Each row is a point. To make a cloud, some directions were put in groups of two or more. Within a group, all points are equally far from the middle, so they leave a hole (a ring in 2 directions, a hollow ball in 3). The other directions are filled evenly. Then the cloud was stretched, turned, moved and blurred a little. Count the holes, and give their numbers of directions, smallest first.
In the rows, zero is written as 128.

Cloud (19 x 3):
[[177 192 146]
 [165 127  60]
 [ 97 143 245]
 [106 133 235]
 [144 111 106]
 [138 117 121]
 [141 165 161]
 [ 71 126 134]
 [162 139 190]
 [147  60  84]
 [ 79 102 134]
 [184  55 165]
 [ 56 131 128]
 [124 139 218]
 [ 85 162 177]
 [ 81 106 124]
 [115 123  78]
 [ 58  82 135]
 [117  93 185]]
Holes: 0

Cloud (27 x 4):
[[104  91  41 146]
 [119 213 111 163]
 [127 141  47 105]
 [129 145  61  91]
 [100 100  48 179]
 [ 92 199 130 119]
 [101  98  48 113]
 [108 210 127 144]
 [181 180 103 200]
 [170 106 165 126]
 [188 138 129 119]
 [137 140 168 203]
 [ 87 188 132 106]
 [166 127 117 224]
 [ 89 172  55 166]
 [ 65 105 115  87]
 [130 207 155 148]
 [ 80  95  94  83]
 [101 112  61  88]
 [119 168  38 155]
 [ 78 148  58 175]
 [ 65  92 132 104]
 [ 82 114  75 193]
 [155 134 189 128]
 [145 174 168 104]
 [149  99 100 217]
 [158 149 183 119]]
Holes: 2 (2, 2)

Cloud (31 x 4):
[[108 108 121 178]
 [135 134 130 101]
 [195  93 149 187]
 [114  95 140 212]
 [153  55 127 136]
 [ 92 132 137  68]
 [116  66 175 109]
 [192  63 197 139]
 [ 77  84 152 153]
 [132 164 110 113]
 [190  53  78  79]
 [ 82 117  73 137]
 [190  79  73 170]
 [ 97  54 164 163]
 [109 142 111 125]
 [ 99 177 142 141]
 [ 84 111 103 177]
 [164  79 107  66]
 [145  37 115 140]
 [133  93  55 144]
 [136  38 132  94]
 [ 80  77 130 117]
 [152 105 103 149]
 [103  83 217 176]
 [193  72 189  98]
 [ 96  81 108 194]
 [175  53 204 146]
 [ 78  53 139 129]
 [100 141  66 132]
 [160  80  86 186]
 [156  10 148 155]]
Holes: 0

Cloud (29 x 4):
[[ 46 144 116 142]
 [ 65 129 194  77]
 [ 34  95 160 131]
 [158 128 179 137]
 [ 78 124 118 128]
 [ 94 148 172  76]
 [168 100 148 165]
 [ 85 138 155  85]
 [ 47 131 178 135]
 [128 149 211 158]
 [ 75 117 210  78]
 [104 109 103 175]
 [101 152 173 160]
 [199 173 128 216]
 [103  80 168 127]
 [124  92 120  90]
 [175 167 234 116]
 [148 194 236 158]
 [157 131 190 193]
 [157 170 155 121]
 [ 80 109 218  56]
 [146 183 166 165]
 [140  89 132 130]
 [ 88 154 189  89]
 [127 101 142 185]
 [110 180 203 166]
 [176 179 156 139]
 [111 169 182 178]
 [187 145 151 161]]
Holes: 0

Cloud (46 x 6):
[[116 108 109 117  73 121]
 [209  77  94 187  78 153]
 [161 135  63 120 171 129]
 [119 150 114 148 129 102]
 [121 157 150 142  72 138]
 [121 138 149 196 162 171]
 [101 142  87 144  87 134]
 [196 103  94 184  90 113]
 [170 142 203 191  67 133]
 [174 100 130 163  74  97]
 [238  74 109 143 137 194]
 [132 103 204 162  17 170]
 [ 87 143  77 170 130  92]
 [231 120 117 171 103 198]
 [163 204 134 174 120 175]
 [ 58  71  90 122 120  97]
 [108  47 185  99  64 127]
 [119 129  93 187 118  83]
 [124  60 104 108  59 103]
 [113 140 188 137 116 100]
 [219 112 118 163  72 191]
 [ 88  23  92 105  93 139]
 [145 101  61 126 169 114]
 [141  98 156 108 104 122]
 [ 89 161  80 171 107 141]
 [217 110 155 143 117 219]
 [224  94 161 111  79 122]
 [229  67  98 185 126 171]
 [ 66 114 122 158 140 183]
 [201 101 176 163  33 134]
 [184 140 130 208 116 140]
 [184 158 152 153 152 102]
 [153  99  68 139 168  96]
 [139  96 182 118  67 228]
 [164 120  68  95 130 145]
 [181  71 169 160  84 187]
 [186 125 105 218 152 156]
 [168 154 129 224 134 120]
 [ 91  76 207  96  47 121]
 [196 133 177 141  56 137]
 [226 144  82 193 129 161]
 [121  96 163  96  60 127]
 [117 122  74 125 162 116]
 [162 192 184 173  98 200]
 [133 127  72 109  85 142]
 [169  65  79 133 125 199]]
Holes: 1 (2)

Cloud (48 x 6):
[[202 130 115 225 133 176]
 [ 96 139  77 176 148 164]
 [146 143  89 202 201 162]
 [ 97  98 133  92 147 191]
 [ 91 159 149 178 100 170]
 [145 212 104 109 215 109]
 [151 104 176 105  83 147]
 [210 187 137 183 133 162]
 [120  98 126 204 211 139]
 [136 138  77 103 169  44]
 [109 113  56 146 141 150]
 [110 170 113  78 145 178]
 [ 69 153 126 164 127 189]
 [179  80 103 148  77  89]
 [199 201 124 162 121  94]
 [ 63 167 156 135 194  95]
 [147 148 113 158  95  65]
 [105 119 137 145  69 116]
 [192 103  83 138  78 130]
 [ 80  77 137  98 169 148]
 [123 120  49 132 149 142]
 [138 111 170 161 157 230]
 [104 151 124  49 179 121]
 [159  67  99 214 169 195]
 [204 132 132 168 154 211]
 [209 187 182 155 144 117]
 [105 201 145 133 151 200]
 [170 213 194 123 172  79]
 [125 135 183 191 142 223]
 [130  94 145 111 121 212]
 [154 106 216 135 138 105]
 [ 62 179 140 115 176 167]
 [186  91  93 151 200 159]
 [143  83 204 179 132 102]
 [212 176 157 153 181  68]
 [ 80 155 153 125 150  50]
 [192 133  98 118  88  66]
 [ 81 143 102 191 159 177]
 [138  67 186 146  88 124]
 [129  99 184  93 190 106]
 [ 72  81 100 115 160 118]
 [119  72 189 142 172  89]
 [178 173 199 163 131 164]
 [183 211 145 127 196  57]
 [160 180 114 155 201  54]
 [158 106 198  93 131  89]
 [120  70 126 119 137  47]
 [171 104  90  96 174 165]]
Holes: 3 (2, 2, 2)

Cloud (48 x 6):
[[ 88  78 155 109  53 103]
 [103 187 142  95  63 110]
 [ 80 196  85 169 133 149]
 [130 172 171 108  93  93]
 [164 164 168 140  14 116]
 [164 162  91 108  69 109]
 [ 92  95 146 111 101  41]
 [110  78  94 190 140  92]
 [151 158 135  81  64  97]
 [130 131 188 192 102  58]
 [132 110 127  94  10  83]
 [ 81 203  85  64 170 144]
 [167  67 170  95  74  53]
 [163 190 148 153  51 171]
 [163 148 192 126 122  62]
 [155  68 135  84 125  99]
 [115 155 130 180 116  75]
 [143  79 150  85  65  90]
 [ 64 177 140 115 147 145]
 [ 81 204 115 126 122 213]
 [120 192  89 110  99 211]
 [132  35 210 122  72   7]
 [117 208  75 173 138 195]
 [ 87 119 166 139  84 118]
 [ 84  72 140 151 145  39]
 [152 126 186 174 133 142]
 [ 91  94 106 152 197 103]
 [177 165 180 148  60 143]
 [128  56  86 114 103  89]
 [125 142  80  50 177 154]
 [151 102  76 170  84  91]
 [142  93 185 158  24  77]
 [144 143  98 133 188 117]
 [ 64 142 130 139 146 114]
 [114  58 123  50  92 100]
 [161 119 108  97 137 100]
 [ 97  74 113  71 145 151]
 [123 192  99  49 143 132]
 [121 131 100  56  90 155]
 [168 156  94 142  61 142]
 [ 78 105  66  24  79  94]
 [ 87 160 140  47  76 120]
 [162 171 141 132  84  71]
 [ 92 146 119 170 177 141]
 [140 117  73 123 113 103]
 [103  72  86 126  98 128]
 [ 68  80  92  79 101 154]
 [153 131  90 181 125 125]]
Holes: 1 (3)

Cloud (85 x 8):
[[112 182 192  53 139 127  93 155]
 [165 125 169 181 100  76 126 147]
 [146 185 101  78 144  31 161 148]
 [ 84 107  85  33 122 152 142 183]
 [105 182 130 137  84  66 147 184]
 [141 174 176  73 155 140 183 189]
 [ 74  94 143 100  95 157  70 165]
 [216 189 124 117 146  79 120 221]
 [146 138 118 130 102 196 111  34]
 [ 88 155 146  94 196 169 130  95]
 [123 115  72  78 128 132 189 154]
 [107 193 172 107 200 108 144 164]
 [127 180  88 101 109 201 136 152]
 [ 85  76  88  98 142 125 131  87]
 [211 181  94 135  67 123 133 193]
 [129 230 109  76 102 101 104 153]
 [140 133 103 203  66 155  92  75]
 [ 94 115 142 145 135 207 150 140]
 [164 185 142  81 152  53 165 121]
 [123  48 115  80  81 180  88 122]
 [129 166  99  69 100  65 176 221]
 [ 94  79 179  56 158 127 128  68]
 [ 78 115 144  96 144 194 172 167]
 [104 151 103 102 172 179 120  80]
 [188 192 146  68 165  55 128 142]
 [126 161 201  64 146 130 168 150]
 [132  41 125 154  71 150 118 117]
 [ 88 162 106  99  78 201 125  94]
 [156 165 142 183 131  62  77 138]
 [ 85 176 174 104 183  85 127 173]
 [102 120 119  11 179 139 121 117]
 [146 107 152  87  70 103 142 143]
 [187 139 187 116 181 111 111  84]
 [121 106 220 117 159 148 125  97]
 [120  64 152  71 153 117 122 203]
 [138 143  94 201  56 142  89 157]
 [113 159 107  85 186 180 140 123]
 [148  79  94 150  80 156 107  52]
 [ 55  99 134  98  77 203 123 125]
 [177 129 103  91  95 164 172 158]
 [105 163 135 140 137  46  94 129]
 [ 91  97 123   7 125 156 136 113]
 [ 73 126 109 118 121 144  77  66]
 [173 137 149 205  98 190  87 128]
 [209 147 161 151 126 168  74  77]
 [157  84 154 128  82 138 139  86]
 [109  93 112  21 166 102 135 130]
 [137 104 125 135  94 105 145  68]
 [168 110 125 135 102 190  48  67]
 [174  89 137 159 161 187  89 101]
 [130 175 149  39 138  48 148 140]
 [128 144  36 135  99  90 129 182]
 [ 82 168 104 110  90  70 165 185]
 [137  91 183 126 103 111 142 104]
 [192  68 137 128 131 119 151 162]
 [112 138 161   8 173 165 130 135]
 [144 217 126 134 169 145 135 175]
 [ 60 140 125  78 149 125  89  78]
 [168 123 130  68 110  66 145 133]
 [144 122 102 210 102 177 115  84]
 [148 189  71 112  88 107 161 114]
 [ 98 153 191  81 142  62 115 118]
 [177 151 114 145 157  36 104 202]
 [ 99 144 112 131 136  45 170 163]
 [179  81 180  89 167 151 118 125]
 [107  66 178 131 103 205 123  88]
 [ 98 133  56  65 135 135 117 161]
 [131  77 166  88 169 152 120 197]
 [169 125 179 167 137 149 148 191]
 [192 155 134 153  77 162  53  93]
 [112  81 112  53 125  88 121  92]
 [160 201 179 144 129  89 119 106]
 [120 144  82 169  81 127 129  74]
 [165  86  92 153  34 165  94 144]
 [174 184 171 112 108 176  85 129]
 [167  98 122 111 114 147 179 204]
 [142 210 140 145 173 135 132 182]
 [145  77 186  70 178 129 103  95]
 [173  92 151 147 107  59 118 152]
 [159 125 106 157 131  31 123 197]
 [164 151  72 101  93 174 130  79]
 [133  64 164  55 141 103  99 158]
 [161 138 161 108 176 114 166 230]
 [124  80 118 179 117 189 145 140]
 [173 214 139 101 115 160  99 102]]
Holes: 2 (4, 4)

Cloud (77 x 8):
[[ 99 207 103  91 226 113 144 151]
 [ 59  78 143  92 119 160 137 111]
 [ 84 209  98  65 176 104 126 111]
 [ 92 156 189 123 107 129 174 107]
 [ 37 159 121 142 135 106 115 151]
 [168 159 132 170 153 106 174 174]
 [ 97  92  63 188 131 143 105 137]
 [123  64  86 110 173  99 139 160]
 [165 152 112 151 191 136 158 168]
 [149 144 105  84 151 131  80 200]
 [195 106  73 137 123 160 112 125]
 [ 94 136 106  31 136  71 159  96]
 [101  90 100 164 112 115 182  99]
 [ 79 189  83 163 104 188 118 119]
 [111  86  67 123  85 165 111 112]
 [ 80 104 146 127 139 150 155 199]
 [145  72 110 168  63 173 124 148]
 [205  77 121 145 100 114 113 170]
 [102  75 152 151  87 158 178  90]
 [155 127  72 180 117 199 104 128]
 [ 89 129 164 118 131 175  88 114]
 [113 177 124 148 136  97  91 189]
 [ 46 143 153 137 145 127 164  54]
 [132 142 180 202 161 159 179 146]
 [150 101 118  85 112 145 159 175]
 [ 98 144 111 144 113 140 147 117]
 [152 118 133 129 170 126 163 217]
 [ 82 157 164 137 111 104  89 124]
 [ 33 149 140 147 165 156 156 138]
 [ 68 138 191 166 135 159 131 169]
 [146 139 139 157 101 147 133 143]
 [127 140  73 112 176 106  92 150]
 [118 106 143 186 152 133 138 142]
 [  7 197 149 127 161 127 157 141]
 [113 115  82 134 155 120 124 144]
 [ 91  73 140 159  86 139 178 145]
 [135 102 124 108 175  88 109 123]
 [204 174 112 113 125 163 119 130]
 [180 177  39 170 156 158 145 185]
 [ 72 178 129  43 136 106 160 101]
 [ 73 195  93 163 119 182 131  69]
 [200 106 126 173 140 130 123 184]
 [128 145 128  69 161  64 160  79]
 [149 158  71 154 179  94 172 113]
 [131 181 107 157 114 125 170 111]
 [102 144 104  92  99 125 115 174]
 [ 57 183 147 113 147 146 152 140]
 [ 84 220 110 121 177 124 173  82]
 [126 182 146 147 122 114 134  67]
 [ 67 168 143  61 124 131 157 124]
 [ 63 165 120 191 138 153 147 109]
 [124  98 157 114  94 133 138 124]
 [199 176 102 192 184 139 111 151]
 [ 52 148  56 161 115 123 138 105]
 [120 111 112  96 130 160 188 180]
 [ 79 143 126 149  94 107 153  75]
 [174  79 158 112 112 153 153 170]
 [ 89 132  92 183 116 186 171 190]
 [122  92 100  66 109 127 174 176]
 [119 194  90  77 122 150 150 114]
 [107 125 142  73 161 129 136 104]
 [ 65 174  67 145 102 118 158 127]
 [ 57 146 182 127 103 160 168 130]
 [ 97 120 184 104 103 133  77 166]
 [ 64 191 141 170 123 168 171  86]
 [111 119 186 162 150 158  81 175]
 [ 71 155 132 203 162 186 175 127]
 [ 90 173 129  87  82 135 121 142]
 [173 128 128 142 196 108  97 157]
 [128 126 126 148 170 123 130 118]
 [ 99 174 105 131 174 184  89 183]
 [156 129 125 177 153 159 179 160]
 [120 111 147 171 173 143 127 174]
 [128 143  92 135 100 149 156 178]
 [155 143  65  59 149 151 118 128]
 [154 222  87 183 128 131 149 179]
 [ 80 143  83 128 117 124  92 182]]
Holes: 0

Cloud (94 x 9):
[[159 150  76  68 129 149  83 213 158]
 [177  88  69 105 198 122  89 157 180]
 [164  97 135 135 124 133  89 120 186]
 [140  83 130 119  94 139 202 165 140]
 [193 108 111  98 131 113 103  89 105]
 [142 137 132  84  89  75 126 199 160]
 [115  49 140 138 162 128 112 112 134]
 [ 84  57 129 152  74 172 178 147 109]
 [ 80  34 111  32 163 108 146 147 101]
 [ 80  82 166 123 124 149 173 209 180]
 [143 106 186 121 135 187 134 180 189]
 [199 147 177  81  95 123 155 108 113]
 [165 121 124 137 142 133 176 101  67]
 [ 44   7 129  71 193 184 128 148 132]
 [ 69 122 143  45 145 135 170 148 157]
 [102 106 118 118 117 147 145 111  43]
 [145 100 165 149 161 146 188  83 126]
 [148 153 151 120  97 103 160  70 115]
 [156 143  41  63 135 100  70  85 106]
 [137 123 105  42 172 143 146  69  95]
 [ 81  96 108  33 197 101 110 109 150]
 [166 118  87 160 169 144 130 129 114]
 [159  72 157 150 158 108 190  78 112]
 [103 105 108  71 162  46 122 121  88]
 [181 170 146 108  55 146 135 144 132]
 [139 147 145 104  93 139  51 103 157]
 [ 78  78 129  86 192 121  85 139 139]
 [103  76 138  73 202 203 161 190 155]
 [ 74  34  84  42 149  94 127 146 110]
 [ 57  94  61 148 184 135  90 170 152]
 [102 136  83 105 119  83 110 191 124]
 [ 73 137 111  96 128 164 155 201 152]
 [ 74 113 109  82 183  92 164 121 108]
 [146 102 152 111 128 162 163 181  90]
 [ 82 120  91  90 186  76 152  94 111]
 [143 133 106  93 141 154 124 159 221]
 [173  69  51 116 162 193 114 148 141]
 [ 81 118 168 126 185 145 168  74  87]
 [ 76  86 106 135 191 151 126 210 146]
 [138  18 163 143 104 132 197 167 105]
 [135 163 138  92  95  97 170 174 137]
 [ 72  97 118  63 209 103 126 109 132]
 [ 95 119 117  93 210 111 146 146 146]
 [ 67 117 129 111  90 124 164 152 120]
 [146  97 113 145 121 100 201 141 145]
 [ 98 171 174 142 102 130 180 107 114]
 [186  80 145 162 162 110 157 142 130]
 [ 86 152 145  43 143 149  99 213 214]
 [117 108 139  46 127 117 211 168 135]
 [181 134 128 113  51 139  80 151 142]
 [ 90  89 110 112 189 114 165  74  72]
 [132 163 135  97 109 117  98 123 187]
 [ 55 117 114 116 210 196 219 158 131]
 [123  88 102 102  75  80 152 209 125]
 [101  42 165 124 168  88 156  68  98]
 [ 51  77 110  36 149 116 140 120 151]
 [154 153 142 140  88 149 135 152 160]
 [140  74 184 112 112 146 149 176 135]
 [112 104 109 136 198 183 124 106 137]
 [ 80 103  69  93 110 170 111 191 163]
 [ 98  79 190 145 144 143 215 125 135]
 [ 50 156 144  48 203 150 154 121 131]
 [154 132 174  62 110 128 153  53 131]
 [100  95  74 115 164 117 164 160 127]
 [143 173 172 141 120 149 143 130 166]
 [ 84  91 193  98 143 144 183  60 107]
 [114  95 205 122 145 162 165 159 142]
 [138  41 188 128 158  77 146 143 137]
 [ 64  99 136 118  92 154 156 184 147]
 [ 15  83 104  57 147 187 124 170 166]
 [123 129 129  65 170  87  74 153 134]
 [117 162  98 112 167 116 139 174 167]
 [172 112 100  48  34 127 107 163 146]
 [170 121 105 143 136 101 179 146 178]
 [148 118 112 138  74 167 159 188 155]
 [172  90 171  76 160 135 183  78 109]
 [129  80 150 157 201 121 159 120 128]
 [123 120 105  89 195 122 176 106 104]
 [148  79  91  62 158  93 123 190 191]
 [122  99 100 163 158 168 111 164 119]
 [106 210 122  80 198 130 123 136 159]
 [185 162  61  59 121 137  91 183 147]
 [114 169 107 104  94 118 143 206 134]
 [ 85 173 191  74  97 156 168  86 120]
 [101  27  99  83 123  97 115 122  56]
 [140 173 100  82  70 165 156 144 133]
 [211 100 113 154  98 177 194 104 116]
 [189 112  99  60 124 101  75 142 111]
 [150  89 141 153 105  87 103 138 100]
 [104  89 158 144 204 173 198 161 117]
 [135 119  86 103 111 175 164 169 172]
 [ 61  87 145  72  89 118 168 149 120]
 [140  91 147  80  93 144  84 105 131]
 [126 106 142  59  79 139  96 150 179]]
Holes: 1 (2)

Cloud (89 x 9):
[[122  65 153 146  77  74 126 135 107]
 [163  95 123  53  86  89 140 108 137]
 [182 132 115 161  88 185 133 167 124]
 [116 140 104  98 170 131 128 119  84]
 [138  85 144 141 102 143 120  83 163]
 [134 103 129  28 128  77 151 156 140]
 [114 169 142 139 109 199 123 195 139]
 [150 101 111  56 152 138  91 200 145]
 [144 155 173 129 116 205 123 101 132]
 [163 168 105 168  88  92 120  34  90]
 [157  99  91  85 110  85 149 110 152]
 [126  95  90 133  61 138 122  78 130]
 [182  83 179  51  78 108 108  74 128]
 [136 185  96 175 117 195 165 100 127]
 [169  78 145 164  51 149 108  90 170]
 [ 92  89 117 139 137 174 156 163 101]
 [113 113 156 216 106 125  99  86  98]
 [178 122  89 126 103  94  60 116 162]
 [196 130 134 131  70 155 107 122  85]
 [150 121 101  98 117 166 130  96 175]
 [177 102 114  91  69  98  91  86 156]
 [156  77 126 112  60  75  99 120 120]
 [169  90 126 156  69 132 139 101 185]
 [175 164 171 163 123 166 113 140 172]
 [166 109 130 143 108 136 130 149 230]
 [166 163 109 183  97 181  68 109 208]
 [117 109 196 240  66 203 148 141 108]
 [165 103 133 226  84 168  99 105 178]
 [102 118 116  97 173 170  85 159 116]
 [136  76 143 152 105  89 131   7  95]
 [133  95 103 147 124 103  52 130 134]
 [125 135 178 200 121 136 123 113 138]
 [151 193  79 191 117 158  91  65 131]
 [115  97 122  54 188  36 131 106 101]
 [136 115 165 148 161  41 156 110 153]
 [157 146 166 176  49 113 146  28 120]
 [188 153 197 132  91 143 113 162 182]
 [140 105 184 174 128 111 170 138  61]
 [200  65  94 154  85 161  95  62 131]
 [102 144 146 136 125 185 138 186 107]
 [111 130  83 126 129 103 101 105 155]
 [119 121 149 216 139 205 107 164 103]
 [150 102  78 108  90 160  66  93 149]
 [126  62 118 151 143 172  85 127  90]
 [145 155  94 195  81 160 131 113 183]
 [153 117  80  65 171 109  88 120 111]
 [128 153 124 105 124  98  78 160 174]
 [167 210 139 116 130 115 116  66 134]
 [153 141  77 155 138 150 143  95  74]
 [ 99 163 166 201 155 157 133 129 147]
 [135 149 128  45 114  34  91  71 137]
 [171  69  49 137 129 103  58 103 117]
 [163 169 140 164  77 161 165 103 124]
 [142  93 154 231 109 119 115 126 101]
 [167 155 106 147 105 152 164  67  84]
 [173 188 131 108 110 102  70  89 138]
 [134 154  73 117 135 136 102  81 207]
 [114  91 121  90 131  41 122  91  99]
 [186 114 128 141  80 204 136 126 130]
 [142  94  97  98 143  67  93 148 150]
 [104  68 140 171 114 131 204  69 119]
 [144 168 130 139  53 147  64  64 142]
 [138  75  99 106  80 131 127 121 116]
 [140 145 148  90 102  72 179  94 198]
 [170 167 177 129  57 153  84 110 169]
 [140 131  92  58 155 126 159 166 203]
 [130 149 114  83 175  97 172 137  92]
 [131  33 135 120 103 118 133 166  98]
 [119 103 168  94 168 107 166  90 101]
 [113 133  98  91  88 107 132  40 131]
 [149 120 137 173 153  83  91 153 114]
 [ 99  90 131  86 140  97 117  72  56]
 [136 161 135 182 140 185 212  91 132]
 [132 102 159 193  90  81  89  61  50]
 [145 103 130 169  71 159 109  57 169]
 [222 125 139 185  83 125  64  80 142]
 [121 120 183 169 107 171 193  78  77]
 [119 148 192 168 146  96 156 121 114]
 [140 111 131 104  89 151 136  57 156]
 [149  38 127 198  99 150 148 112 145]
 [161 124 101 137  76 115  97  99 169]
 [ 91 131 102 138 177  59 132 113 144]
 [159 137 172 133  49 104 143  79 161]
 [110 160 112  80 151 171 133 153 132]
 [189 125  86 164 111  94  42 115 124]
 [163 126 127 121  63 192 122 105  92]
 [124  87 115  73 111 104 102 135 126]
 [136  97 162 181 119 151 122  97  34]
 [118 117 151  83 157  94 145 113  52]]
Holes: 2 (2, 2)

Cloud (97 x 9):
[[166  79 155  74 182  86 129 140  87]
 [127 120 178 119  78 120 171  80  64]
 [186 224 157 110 140 163  81 111 104]
 [ 97 178 138 141 127 141  81 149  87]
 [160 138 174 220  66 151 141 128 172]
 [131 194 106 140 122 127 103 122 173]
 [113 186 192 187 145 148 122 103 102]
 [207 173 165  61 102 138 126  94 116]
 [178  98 124  99 232 136 149 117 153]
 [105 164 178 189 124 122 116  49 109]
 [107 155  83  27 123 202 157  92 121]
 [108 199 198 165 104 149  49 102 143]
 [127  67 178 174 117 107  71 147 205]
 [ 89 207 177 137 140  81 130 151 137]
 [125  96 137 117 141 149 130  80 187]
 [172  36 116 115 117 110 112 156 145]
 [133 133 168  92  90 150 118  32 150]
 [173  96 124 136 135 139  46 112 123]
 [102 161 106 144  99 126  55 129 130]
 [122  96 117  82 170 119 172 100  72]
 [126 184 144  42 110 188 185 112 132]
 [127 129 187 129   7 144 103 143 135]
 [136 154 147 156  60 119  77 131  74]
 [ 22 167 147 164  78 121 111 137 104]
 [125 152  85  86 137 123 146 121  56]
 [ 62 110 150 193 126 113 105 158 130]
 [165 108 161 120 148 204 117 100 148]
 [113 215 166 172  79 172 104 128 148]
 [124 149 115 121 136  74 146 147 111]
 [166  90 158  74 198  83 133 142 168]
 [174 155 164 114  61 131 108 152 104]
 [105  78 119  52 151 181 142 174 124]
 [104 109 213 109 160 118 104 145  88]
 [162 126 121 141 172  88 131  89  91]
 [159 104 170 159  55  88  83 120 200]
 [174 105 149  90 210 101  74 122 120]
 [129  92 111 134  97 103 128 199 124]
 [160 190  99 105 148 153 111 120  75]
 [ 55 213 164 133 153 123  88 156 109]
 [132 186 123 188 195 108  96 134 140]
 [115 112 140  83 102 113 148 150  49]
 [ 89 121 164 108 132 172 127  59 101]
 [101 202 166 200 134 130  89  88 143]
 [186 138 153  70 126 132 172 142  94]
 [187  87 132 101 165 162 176 130 115]
 [142 224 114 116 161 178 166  64 110]
 [ 47 164 113 148 130 141 133  74 127]
 [128  91 150  68  99 139 151  71 162]
 [208 137 137  59 171 141  95 123 158]
 [133 205 159 139 106 120  75 168 159]
 [142 112 217 116 159 157 105  89 132]
 [114 186 120  68 162  76 109 110  72]
 [ 41 173 116 125 145 108 107 107 128]
 [163 150 147  58 187 102  90  85 150]
 [ 70  42 157 131 109  89 124 125 165]
 [123  58  94  85 171 125 141 157 157]
 [ 74 190 193 156 115  98 144 112 112]
 [114 144  97 119 102 137  89 124 188]
 [170  83 147 148 104 147 181  91 119]
 [188 101 157 154 107 130 101 205 155]
 [145 106 156  66 206  56 136 167  88]
 [192 136 159  47 120 108  88 130 141]
 [ 50 119 125 127 121 163  88 163 196]
 [109 135 170 192  60 188  56  94 186]
 [189  92 158 136 132 135  75 197 189]
 [137 121 117  78 101 161  88 175 169]
 [ 93 192 204 120  90 161  95  69 145]
 [ 76 203 165 142 112 109  91 159 107]
 [ 82 167 179 149 165 173 118 101 109]
 [185 126 146 130 153 149 174 108  85]
 [ 86 139 167 149  59 124  46 119 182]
 [125  92 162 166  80  77  99 185 132]
 [ 99 107 124 113  99 125  91 135 201]
 [ 65 196 135 136  89 168 131 116 181]
 [178  60 163  66 131 113 143 114 109]
 [130 134 187 193 164  89  79 176 126]
 [214 124 162  71 147 111 117 177 140]
 [ 88 150 196 196 148  77  82 116 121]
 [137  81 143 117 156 123 114 217 145]
 [239 165 140 106 139  95 130 123 108]
 [ 86 203 157 104 175 152 137  52 125]
 [141 108 226 133 125 156 110 138 172]
 [ 46 102 183 123 139 160 106 155 142]
 [175  54 154 102 110 130  72 144 141]
 [ 56 177 141  87  98 157  75 153 136]
 [ 55  80 207 114  82 138 121 155 167]
 [129  92 160 123  70 137 128  70 191]
 [ 80 206 158 136  78 189 104 108 134]
 [145  87 111  80 108 175 101  83 117]
 [195 174 159 116 102 194 145  80 169]
 [174 106 195  97 141 148  81  73 115]
 [134 208 191 171 174  90  84  55 135]
 [130  95 162 123 143 178 104 195 172]
 [205 166 168  77 130 158 169 106 141]
 [114 117 173  46  57 141  88 130 126]
 [131 142 154 164  17 195 135  91 182]
 [149 186 138 137 204 163 156  66  96]]
Holes: 2 (3, 3)
